Rows are points. To make a cloud, some directions were put in groups of two or more. Within a group, all points are equally far from the middle, so they leave a hole (a ring in 2 directions, a hollow ball in 3). The other directions are filled evenly. Then the cloud was stretched, turned, moved and blurred a little. Count the holes, and give their numbers of directions, smallest first.

Cloud, 13 rows:
[[ 32  43]
 [-29  50]
 [-37  41]
 [ 37  32]
 [ 24  53]
 [ 40  20]
 [-46 -22]
 [  5 -44]
 [ -4 -47]
 [-13  59]
 [-48  22]
 [ 28  48]
 [ 40   5]]
Holes: 1 (2)

Cloud, 13 rows:
[[-21  -8]
 [-18  27]
 [-30 -20]
 [-25  27]
 [-32 -51]
 [-11  28]
 [-20 -53]
 [-17 -60]
 [-15  47]
 [ -9 -20]
 [-10 -52]
 [  3 -48]
 [-13  33]]
Holes: 0

Cloud (20 x 3):
[[-36  37  28]
 [ 44 -44 -14]
 [-27  59  14]
 [ 45 -33  -9]
 [ 31  17  18]
 [ -8  59  -3]
 [-27  29   2]
 [ -7  20 -15]
 [-16  25  35]
 [-29   9  32]
 [ 31 -11  10]
 [ 38 -31  -2]
 [ 58  -9 -18]
 [-12  16  34]
 [-34  48  28]
 [ 53 -31 -30]
 [-31   6  -3]
 [ 51   1 -32]
 [ 60  -3 -19]
 [ 29  16  20]]
Holes: 1 (2)

Cloud:
[[ -9  50 -20]
 [ 34 -23 -52]
 [ 58 -41 -29]
 [-27 -23  -4]
 [-47  10 -43]
 [ 27 -36 -54]
 [-12 -30   1]
 [ 57 -32 -28]
 [ -9  21 -53]
 [-56  36   0]
 [ -8 -43 -40]
 [-33  10 -52]
 [-51   8 -38]
 [ 12 -60 -20]
 [-50  19   2]
 [-23 -31  -9]
 [ 36 -36 -52]
 [-35  20  10]
 [-45   1  -3]
 [-14 -39 -11]
 [ 23 -51  -3]
 [-31 -17 -43]]
Holes: 1 (3)

Cloud (27 x 4):
[[  7   4 -32 -16]
 [ -9  24 -11  -9]
 [  2 -19 -17 -44]
 [ 26  15  -2  28]
 [  0  36 -19 -12]
 [ 18  34   2  15]
 [ 43 -14   2  39]
 [  2   1   0  24]
 [ 23 -25  10  32]
 [ 36  32   3  -8]
 [-17 -11   5 -11]
 [ 26  60 -15  -1]
 [ 21 -16 -20 -17]
 [ 12   2 -20  19]
 [ 16 -30  -2 -15]
 [  8 -36  19  -9]
 [ 27  53 -16   1]
 [ 13   2  -1  10]
 [  0  31  14 -34]
 [  1   7 -28  17]
 [ 29  10 -32  -3]
 [-32  24  -5  -2]
 [ 13  -3 -11  -6]
 [ 15 -37  18  -3]
 [ 16  37  -5  13]
 [  3   6  -5   6]
 [  2   4 -10  30]]
Holes: 0

Cloud, 28 rows:
[[ 41 -23   8  12]
 [ 32  -6 -33  -1]
 [ 23  23 -13 -19]
 [-19 -26  35  12]
 [ 49  -6   9  37]
 [ 14 -10 -33 -21]
 [ 37 -11 -30   1]
 [-45  -8 -29 -24]
 [ 48  11  -5 -13]
 [ 33 -21  21  40]
 [-50 -29 -41 -10]
 [ 34  -4 -18  60]
 [-23  -1  39  19]
 [ 49  -1  35  10]
 [-56 -13  -5 -30]
 [ 32  10  22  36]
 [ 18 -20  18  57]
 [ 46   8 -13   8]
 [ -4 -36  18  -5]
 [-47 -32  12  -5]
 [ 34  16 -14 -16]
 [ 50  -7  22  16]
 [-20 -36 -16 -24]
 [ 21  13 -21 -23]
 [ 22  -7 -39  -7]
 [-60 -24  -6 -13]
 [ 12  -1  39  33]
 [ 22  -4  50  14]]
Holes: 1 (3)
